Each row is a point. A path goes straight from each point to the next, and from the last back to the first. The post is the endless flat space through its rows: a point in 2 columns, a line in 3, a plane in 4, and so on, so that a path can go around it. How many times does the path go around the post? Going back the other way cancels.
(in the rows, 128 means zero)

Post (2 x 3)
[[118 148 120]
 [ 94  87 167]]
Path (31 x 3)
[[106 163  84]
 [ 83 118 151]
 [110 156 148]
 [159 161 141]
 [126 109 139]
 [ 88  32 163]
 [ 77 100 105]
 [105  65 162]
 [144 119 134]
 [120 102 154]
 [119  92 142]
 [ 83  38 178]
 [ 92  70 115]
 [ 80 145 108]
 [102 176 121]
 [128 141 176]
 [142 122 158]
 [164 124  92]
 [ 68  75 123]
 [109 174  99]
 [ 65  89 211]
 [103 126 196]
 [178 152 129]
 [101  27 176]
 [ 86  68 130]
 [ 63 164 110]
 [ 92 171 159]
 [134 172 131]
 [137  79 167]
 [146 106  95]
 [ 99  70 151]]
Times around: 4

Post (8 x 9)
[[154 100 118 137 123 183 139  95 164]
 [137 150 221 144 183  44 105 144  45]
 [150 146 118 144 155 114 135 151  89]
 [ 95 120 116 150 144 142 153 165 144]
 [105  94 137 155 108  93 103  82 102]
 [125 113 101 101 136 142 147  92 160]
 [183 148 106 119 181 150  94 132 174]
 [102 163 127 160 112 142 149 118 132]]
Path (22 x 9)
[[149  73 166 100 158 127 120  59 116]
 [142 168  96  75 157 137 123 144 109]
 [ 94 110  85 207 118 155 131 224 138]
 [ 74 130 111 214 104  89  86 146 139]
 [195 172 183 162 168 104  78  46 109]
 [110 102  50  57 118  45  97   7  74]
 [152 153 172 169 123 179  94 142 130]
 [131 158 179 186  59 134 147 132 107]
 [128 169 193 235 104 100 158 132  98]
 [169  85  82 101 200 150 145  74 125]
 [111 114  99  80 159 151 187 133 110]
 [200 160 157  83  86 164 132  45 101]
 [145 108 113 136  74 171 136 113 128]
 [120 147 216 137 168 103  80 126  74]
 [145 152  93 128 159 140 110  89 163]
 [115 191 125 180 120 154 171 142 135]
 [103 121 105 123 141 119 139 203 172]
 [144 126  98 150 124 139  88 120 130]
 [113 215 157 148 149 134 117 170 100]
 [128 155  61 112 170 108  73 198 171]
 [184 110 119 179 143 187 166 183 177]
 [143 105 133 121 127 107 112  19 136]]
Times around: 2

Post (17 x 18)
[[ 91  82 134 161 111 122  81 124 191 125 186 128 115 132 107 158 113 123]
 [151 137  99  84 132 114  97 144 145 123 133 103 140 146 164 155 114 128]
 [110 136  89 126 112 112 198 106 122  59 135 156 150 125 120 102 121 103]
 [102 120 176 101 116 127 120 143  91 133 114 120 134  95 100 156  83 141]
 [116 132 139 117 109 101 174 197  97 122 124 144 139 168 107 108 149 173]
 [119 120 105 103  83 144 163 138 125  97 133 162 128 161 130 145 137 101]
 [129 108 152 142 125  94 121 131 151 153 175 107 110  95 119 146 132  74]
 [114 180 130 113 146 147 169 123 138 115  86 129 142 133 121 148  90  82]
 [110  90 151 139 153  71 163 144  97 149 125 116 150 143  99 166 140 109]
 [134 135 104 133 145 114  84 121 130 128 122 120 118 141 148  77 138 122]
 [104 194  98 145  91 111 118 140  93  95 179 174 164 150 142 153 145 175]
 [136 128 136 154 108  82 130 132 123 118 120 112  93 116 130 152 101 159]
 [155 144  95 140 116  98  82  40 162 101 171 130 138 144 165 109 108 160]
 [116 127 101 171  51  84  88 100 174 142 188 148 151 113 142 145 134 148]
 [147 166 108 139 135 119 129 102 103 105 128  81 134 124 128 124 124 166]
 [ 95 122 115 136 161 105 121 105 116 169 158  97 116 112  89 146  80 103]
 [132 176 124  88 114 108 137 126  70  83 137  95 165 152 154  82 117  91]]
Path (25 x 18)
[[117 166 123  89 107  79 135 179 101  97 141 126 133  93 115 171 124 122]
 [180 154 124 127 124  66 114 103 128  86 139 140 121 142 156 134  96 159]
 [102 131  94 159 140 182  78 113 210 110 151 152 147 109 117 131 126 156]
 [122 153  77 124 151 172  91 127 102 158 180 127 153 110 150 111 134  71]
 [117 121 143 129 175 125 143 125  98  56 156 174 159 158 127 122 153  97]
 [109 158 180 130  79  61 104 160  74 108 142 158 249 146 165 178 145 158]
 [ 91 129  74 113 187  89  88  81 115  93 153 144 168 163 165 135  95 150]
 [109 142 158 137 103 158 157 153 107 109 147  77 123  68  68 125 153 127]
 [134 124 123 157 144 123  99 121 179 104 197 109 109 152 105 153 128 141]
 [140 135 151 133 142 115  99 175 103  82 145  97 122 114 135 123 127 133]
 [133 130 120 160  99 101 123 111 147 134 192  78 124 156 156 146 131 133]
 [114 157 111  90 100 107 168 155 157 126 112 114 118 102 145 172 101 159]
 [124  90 149 100 141  64 139 101  86 106  83 119 131 229 123 129  79 139]
 [143 175 105 112  81 140 120 117 144 133 131 116 138 135 129 160  79 155]
 [117  98 141 174 129  91  94  99 126 118 173 141 109 145 181 135 111  65]
 [133 171 173 121  12  39 158 188 109 126 146 136 115 134 175 151 105 157]
 [ 70  93 158 100 131  42 139 129  79 109 138 124 143 178  98  96 127 100]
 [137 141 137  94 111 136  87  99 110 152 126 152 155 135 129 160 109 127]
 [152 149  81 154 122 133 116 133 150 112 117 106  73 147 116  99  68 138]
 [109 159 107 120 125 157 156 137 133  82 112 142 112 163  72  77 111 123]
 [169 115 153 160 160 132 115 118 163 186 124 108 147 102 114 204 140  51]
 [114 165  78 112 134 124  93 181 117 101 131 154  74 105 174  95  84 109]
 [153 103 149  83 155  91 141 105 127 135  87 127 137 150 161 139  91 105]
 [113 137 150 149  51 178 142 197 154 109 127 120 116 121 149 148 128  93]
 [111  77 174 112 118  89 127 126 159 154 181 116  90 141 110 226 103 175]]
Times around: 4

Post (17 x 18)
[[103 135 166 142 139 117 167  97  39 169 126 158 131 169 149 166 169 152]
 [195 105 143 134 194 179 108 138 161 141 119 121  82 149  78 142 125 125]
 [123 111 126 115 184  73 127 183 153 200 135 129 128 165 137 111 210 136]
 [115 160 148 118 104 146  88 140 108 102 180 105 111 104 151 123  98 158]
 [125 208 103 112 130 108 136 119 132 171 134 154 138 120  78 156 181 123]
 [140 104 154  58 114 125 105 135 153 156 148 124 177 225 109 130  94 159]
 [153 164 105 155 171  97 100  96 140 169 159 169 100 178 136 117 154  97]
 [127 121 153  83 187 131  88 189 172 139  78 120 129 125  77 156 192 104]
 [139 148 148 135 108 149 107 149 166 153 182  98 106 169 152 113 107  95]
 [106 154 143  90 112 155  75  77 131 116 101 123 149 118 130  44 135 117]
 [172 152 108 142 188 115  98 122 154 131 111 146 199 148 195 102 180 154]
 [151 149  84  92 114 105 107 146 109 145 107 133 134 128 154 138  83 161]
 [152 159 157 171 119 123  91 130 150 152 144  78 100 159 126 151 107 115]
 [106 168 144 165  73 174  92 111  56 132 174 131 115  98  96 114 140 111]
 [119  99 106 148 136 171 102 132 147  90 156  90 114 135 118 131 199 112]
 [179 149 155  55 179 113 137 190 108 122 114 127 138 209  94  77 138 148]
 [ 97 140  85 104 149  70 139 172 146 142 130 142 156 113  92 156 106 108]]
Path (24 x 18)
[[ 89  94 157 116 135 158  87 141 160 158 161  99  92 145 108 104  72  92]
 [133 181 153 103 127 130 175 156  20 149 224 196 237 154 141 226 118 174]
 [158 147 143 168 131  98 164 154  35  78 137 116 128 120 113 136 110 142]
 [169 239 116  40 120 139 119 227 128 116 126 168 177 113 104 136 139 173]
 [129 173 120  71 159 133  97 146 127 108 167 196 148 154  88 168  85 156]
 [171 207 141 182 115 158 186 152  63 127 198 136 115 162  76 163 134 133]
 [173 249 123  96 141 128  61 162 110  95  86 122  95 148  55 104 134 101]
 [180 208 117 153  94 163 103  94  80  77 218  76  84 213 124 111 174 109]
 [154 116 129 126 202 135  30 126 166 169  60  98  48 121 138 118 112  61]
 [119 206 122 106 174  68 168 135  74 114 115 129  73 157 118  88 121 140]
 [ 85 107 184 185 164 109  97 120  97 116  79 134 149 166  73 183 166  85]
 [ 63 133 117 125  92 167 119 146  95 117 110  73 143  95 103 159 130 170]
 [124 136 186 192 176 106 158  77  53 164 167 123 110 185 197 137 137 146]
 [159 114 122 110 120 120 140 163 119 206 204 137 169 224 137 109  77 172]
 [104  94 115 108 197  94 115 222 117 174  26 130 112 100 136 127 153 117]
 [215 223 164 140 168 171  70 103 154 116 165 111 113 197 129 141 137 106]
 [140 142 110 160 141 118 166 131  74 100 172 116 196 181 129 200 211 119]
 [ 91 134 147  98 125 135  50  82 197 156 160 112 135 150 167  72 119 115]
 [117 109 142 106 177 115  98 168  76 159 134 187 137 182  58 121  84 128]
 [123 181 112  81 117  80 118 170 174 160  68  99 120 120 140  53 151 122]
 [123 158 193  76  96 177  81 100 148 175 157 134  80 215  78 135  66 157]
 [ 63 103 115 120 193 116 160 172 151 150 154 177 140 152 133 117 180 105]
 [141 165 140 131 117  98 151 113  99 145 109 105  93 170  90 136 168 152]
 [130 120 163 190 146 144  68 137 183 127 121  92 119 164 182 123 122  89]]
Times around: 1
